Rows are points. To make a cloud, some directions were put in groups of two or more. Within a group, all points are equally far from the middle, so they leave a hole (a ring in 2 directions, a hollow ball in 3). The other directions are filled evenly. Then the cloud was stretched, turned, moved and blurred a little. How many holes are there, and how many directions does each take, smallest first?

Cloud, 20 rows:
[[ 0.38 -0.39  0.64]
 [ 0.04 -0.31 -0.14]
 [ 0.03 -0.68  0.14]
 [ 0.18 -0.05  0.51]
 [-0.36 -0.66  0.10]
 [-0.52 -0.02 -0.06]
 [-0.01 -0.69 -0.06]
 [-0.11  0.48 -0.07]
 [ 0.10 -0.13  0.84]
 [ 0.05 -0.14  0.81]
 [-0.19  0.36  0.54]
 [-0.34 -0.15 -0.37]
 [ 0.22 -0.06  0.61]
 [-0.34  0.17  0.02]
 [-0.02  0.29  0.17]
 [ 0.15 -0.80 -0.04]
 [ 0.04 -0.29  0.70]
 [-0.21  0.02  0.85]
 [-0.16 -0.48 -0.13]
 [ 0.02 -0.18  0.52]]
Holes: 0

Cloud (29 x 4):
[[-0.09 -0.09  0.72 -0.25]
 [ 0.15 -0.37  0.57 -0.32]
 [ 0.14  0.13 -0.64 -0.01]
 [ 0.19  0.32 -0.61  0.19]
 [-0.40 -0.10 -0.40 -0.47]
 [-0.14 -0.23 -0.35 -0.67]
 [-0.17  0.20  0.53 -0.10]
 [-0.62  0.05  0.03  0.05]
 [-0.67 -0.44 -0.16 -0.46]
 [ 0.29  0.33 -0.24 -0.25]
 [-0.17  0.18  0.39  0.17]
 [-0.10 -0.30 -0.38 -0.55]
 [-0.28 -0.44 -0.42 -0.23]
 [-0.12 -0.46  0.10  0.70]
 [ 0.00 -0.69 -0.09  0.62]
 [ 0.63  0.07  0.15  0.36]
 [ 0.20 -0.61 -0.55  0.24]
 [ 0.60 -0.41  0.17  0.46]
 [ 0.62 -0.54 -0.26  0.18]
 [ 0.43  0.16  0.24  0.02]
 [-0.36 -0.47  0.00  0.48]
 [ 0.12  0.17  0.50 -0.30]
 [ 0.22  0.23  0.37 -0.21]
 [-0.84 -0.15 -0.07 -0.49]
 [-0.33 -0.75  0.37 -0.23]
 [-0.20 -0.47 -0.18 -0.78]
 [-0.41  0.16 -0.21  0.19]
 [ 0.47 -0.10 -0.11 -0.42]
 [-0.38 -0.56 -0.28 -0.10]]
Holes: 1 (3)

Cloud (48 x 6):
[[ 0.25 -0.05  0.23  0.06  0.24 -0.50]
 [ 0.33  0.39  0.04 -0.27 -0.17 -0.05]
 [-0.56  0.16  0.64  0.47  0.19  0.01]
 [-0.82  0.10  0.38 -0.05  0.12  0.21]
 [-0.15  0.31  0.56 -0.67  0.05 -0.01]
 [ 0.21  0.51 -0.39  0.18  0.11  0.58]
 [-0.59 -0.02 -0.20 -0.40 -0.03 -0.46]
 [-0.71 -0.30  0.17  0.14 -0.02  0.64]
 [ 0.22  0.13  0.03 -0.49 -0.45  0.69]
 [ 0.17 -0.12  0.77 -0.07 -0.01  0.65]
 [-0.79 -0.24  0.05 -0.25  0.18  0.23]
 [-0.55  0.06  0.60 -0.38  0.02  0.44]
 [-0.49  0.32 -0.15  0.48  0.30  0.21]
 [-0.47 -0.32  0.24  0.09 -0.72 -0.16]
 [ 0.22  0.59  0.22 -0.15 -0.71 -0.32]
 [-0.22  0.18  0.49 -0.53 -0.20  0.39]
 [-0.26 -0.08  0.47  0.62 -0.09  0.25]
 [-0.59  0.03  0.61 -0.22 -0.06  0.35]
 [ 0.28  0.42  0.47  0.19 -0.39  0.31]
 [-0.46  0.07  0.70  0.58  0.26 -0.34]
 [ 0.13 -0.02 -0.19  0.19  0.63  0.67]
 [ 0.18  0.37  0.59  0.34 -0.17  0.25]
 [ 0.02  0.47  0.69  0.22  0.14  0.48]
 [-0.08 -0.56 -0.02  0.03 -0.41  0.34]
 [ 0.31 -0.09  0.59  0.06  0.02 -0.19]
 [-0.27 -0.51  0.26 -0.54  0.23 -0.36]
 [-0.69  0.06  0.08  0.46 -0.19  0.58]
 [-0.17 -0.02  0.07  0.12  1.02  0.13]
 [-0.63  0.03  0.34 -0.42 -0.21  0.03]
 [-0.82 -0.07  0.14  0.01  0.22  0.61]
 [-0.49 -0.29 -0.15 -0.13  0.83  0.22]
 [-0.20  0.17 -0.57  0.12  0.39  0.68]
 [-0.29  0.13 -0.22 -0.31  0.82  0.28]
 [-0.66 -0.05  0.73 -0.54  0.12 -0.41]
 [ 0.19  0.08  0.80 -0.30 -0.06 -0.47]
 [-0.28 -0.53 -0.20  0.10 -0.10 -0.05]
 [-0.18 -0.38  0.33  0.32  0.60 -0.53]
 [-0.49  0.49 -0.38 -0.23  0.12  0.27]
 [-0.14  0.15  0.36 -0.73 -0.01  0.19]
 [ 0.01  0.38  0.67 -0.59  0.11 -0.10]
 [-0.34  0.34  0.19 -0.68  0.15  0.46]
 [-0.28  0.51  0.38  0.06 -0.56  0.64]
 [ 0.11 -0.26 -0.09  0.16 -0.10 -0.35]
 [ 0.38  0.08  0.03 -0.05  0.06 -0.02]
 [ 0.18 -0.32  0.70 -0.28  0.04  0.17]
 [-0.80  0.19  0.25  0.07 -0.37  0.11]
 [ 0.31  0.22  0.62  0.16  0.12  0.60]
 [-0.21 -0.56  0.28 -0.33 -0.17  0.38]]
Holes: 1 (4)

Cloud, 84 rows:
[[-0.06  0.50  0.05 -0.17 -0.30 -0.21  0.18 -0.43]
 [-0.50 -0.20  0.39 -0.32  0.35 -0.08 -0.47 -0.63]
 [ 0.21 -0.56 -0.64  0.29 -0.58 -0.28 -0.17 -0.15]
 [ 0.31 -0.31  0.64 -0.02  0.60 -0.22  0.30 -0.17]
 [ 0.18 -0.64 -0.55 -0.15  0.42 -0.17 -0.33 -0.06]
 [ 0.23  0.24 -0.08  0.23 -0.41 -0.16  0.58  0.25]
 [-0.06 -0.48 -0.54 -0.10  0.17 -0.25  0.50  0.63]
 [ 0.25  0.13 -0.43 -0.61 -0.62 -0.34 -0.08 -0.23]
 [-0.34  0.38  0.07  0.30 -0.12 -0.30  0.24 -0.13]
 [-0.50 -0.45  0.39 -0.44  0.49  0.15  0.18 -0.23]
 [-0.15 -0.20  0.02 -0.10  0.79 -0.38 -0.03  0.23]
 [-0.06 -0.55 -0.32  0.33 -0.38  0.20  0.33  0.78]
 [ 0.34  0.02  0.25  0.30  0.34  0.12  0.42  0.69]
 [ 0.20 -0.32 -0.25 -0.29  0.21  0.72 -0.09  0.11]
 [-0.27 -0.29 -0.03 -0.83 -0.27 -0.45  0.20  0.52]
 [-0.43 -0.78 -0.33  0.35  0.21 -0.55  0.07  0.04]
 [-0.76 -0.09 -0.32 -0.05 -0.31 -0.31 -0.68  0.04]
 [ 0.41 -0.22 -0.35  0.10  0.44 -0.38  0.08  0.17]
 [-0.39  0.16  0.52 -0.28 -0.03 -0.72 -0.23 -0.02]
 [ 0.05 -0.03 -0.25 -0.85  0.36  0.18  0.21 -0.29]
 [-0.21 -0.20 -0.36 -0.67  0.28 -0.22  0.21  0.57]
 [ 0.14 -0.51  0.03 -0.04  0.72  0.29  0.46 -0.40]
 [-1.11 -0.32  0.44 -0.40  0.38 -0.30 -0.08  0.28]
 [-0.35 -0.43  0.36  0.02 -0.35  0.56  0.30  0.26]
 [-0.54 -0.23 -0.19  0.26 -0.40  0.26 -0.16  0.61]
 [ 0.16 -0.80 -0.10 -0.34 -0.18 -0.37 -0.14  0.55]
 [ 0.34 -0.73  0.06  0.20  0.64 -0.22  0.08 -0.37]
 [ 0.36  0.49 -0.23 -0.05  0.26 -0.38 -0.22 -0.10]
 [-0.05 -0.18 -0.05  0.29  0.45 -0.37 -0.31  0.47]
 [ 0.09  0.06 -0.40  0.51 -0.27  0.10 -0.18  0.13]
 [-0.54 -0.54 -0.17  0.29 -0.55 -0.43  0.01 -0.32]
 [-0.35 -0.69 -0.20 -0.44  0.03  0.26  0.38 -0.30]
 [-0.01 -1.05  0.61  0.31  0.28 -0.07  0.19  0.17]
 [ 0.23 -0.54  0.59 -0.36 -0.21  0.29  0.60  0.22]
 [-0.22 -0.55 -0.61 -0.43  0.18 -0.28 -0.67 -0.05]
 [-0.03  0.25  0.34 -0.60  0.17  0.49  0.22  0.30]
 [-0.42 -0.08 -0.59 -0.08  0.44 -0.35 -0.31  0.18]
 [ 0.59  0.20  0.23 -0.40  0.07  0.00  0.16  0.31]
 [ 0.09 -0.63  0.16 -0.05 -0.02  0.36 -0.46  0.75]
 [-0.21  0.14 -0.59  0.14  0.22  0.50 -0.29 -0.09]
 [-0.18 -0.52  0.58 -0.17  0.43  0.52  0.32  0.38]
 [ 0.33  0.13 -0.70 -0.53  0.34  0.13 -0.30  0.27]
 [ 0.04 -0.28 -0.43 -0.82 -0.18  0.52 -0.23 -0.06]
 [ 0.54 -0.31  0.00 -0.44  0.30 -0.02 -0.04  0.52]
 [ 0.53  0.35 -0.45 -0.36  0.19 -0.09 -0.23  0.23]
 [-0.60 -0.73  0.05 -0.02  0.22  0.27  0.69 -0.09]
 [ 0.69  0.39  0.27 -0.45 -0.24 -0.08 -0.24 -0.41]
 [ 0.13  0.11  0.41  0.23  0.58  0.27 -0.14  0.21]
 [-0.26 -0.14  0.37 -0.47  0.51 -0.64  0.03 -0.02]
 [-0.40 -0.55  0.83 -0.35  0.39 -0.09 -0.40  0.06]
 [-0.22 -0.65 -0.25 -0.40 -0.45  0.34  0.18  0.15]
 [-0.42 -0.08 -0.12 -0.68 -0.51  0.02  0.24  0.37]
 [-0.74  0.14  0.76 -0.06  0.39 -0.22 -0.17  0.15]
 [ 0.02 -0.18 -0.04  0.36 -0.34  0.16 -0.45  0.65]
 [-0.30  0.52  0.11 -0.38 -0.48  0.05  0.08  0.43]
 [ 0.10 -0.21  0.21  0.48  0.62 -0.27  0.15 -0.02]
 [ 0.35 -0.62  0.37  0.05 -0.74 -0.13  0.01  0.16]
 [-0.01 -0.18  0.21 -0.13  0.07  0.70  0.10  0.89]
 [-0.12  0.17  0.56 -0.12  0.45 -0.29  0.35 -0.22]
 [ 0.77  0.21 -0.42  0.01  0.26  0.30  0.31 -0.29]
 [ 0.44  0.11  0.03 -0.35 -0.61  0.21  0.16  0.07]
 [-0.50 -0.68 -0.06 -0.32  0.16 -0.70 -0.13 -0.22]
 [-0.28 -0.12  0.59 -0.51 -0.76 -0.12 -0.23  0.29]
 [ 0.44 -0.59  0.30  0.37 -0.01  0.31 -0.10 -0.77]
 [ 0.14 -0.37 -0.10 -0.26 -0.08 -0.88 -0.24 -0.21]
 [-0.58  0.18  0.01  0.31  0.21  0.15 -0.44 -0.02]
 [-0.47 -0.63 -0.03 -0.37  0.12  0.45  0.27  0.26]
 [-0.25 -0.13  0.03  0.27  0.42 -0.52 -0.36  0.31]
 [-0.39  0.01 -0.83 -0.23  0.31  0.26 -0.31 -0.03]
 [ 0.24 -0.40  0.39 -0.11 -0.08 -0.62 -0.25 -0.81]
 [-0.21 -0.92  0.57 -0.34  0.32  0.20  0.08  0.57]
 [ 0.42 -0.86  0.17  0.32 -0.51 -0.24  0.08  0.31]
 [ 0.40 -0.33 -0.29 -0.65  0.16 -0.44 -0.56 -0.04]
 [-0.10 -0.59 -0.13  0.30 -0.64  0.04 -0.20 -0.59]
 [-0.20 -0.66 -0.35  0.19  0.42 -0.27  0.00  0.48]
 [-0.69 -0.45 -0.38  0.05  0.26 -0.02  0.46 -0.34]
 [ 0.23 -0.07 -0.38 -0.33  0.39  0.33  0.03  0.52]
 [-0.21 -0.89 -0.11  0.09 -0.66 -0.13 -0.01  0.40]
 [-0.39  0.01  0.45  0.51 -0.32  0.08 -0.30  0.40]
 [-0.56  0.36 -0.43 -0.40 -0.50 -0.17 -0.31  0.02]
 [ 0.22 -0.10  0.20 -0.22  0.06 -0.84  0.40 -0.25]
 [-0.10 -0.59 -0.22 -0.72  0.40  0.14 -0.07  0.15]
 [-0.21 -0.58 -0.14  0.08  0.16 -0.46 -0.50  0.51]
 [ 0.28 -0.09  0.36 -0.04 -0.15  0.26  0.96  0.29]]
Holes: 1 (6)
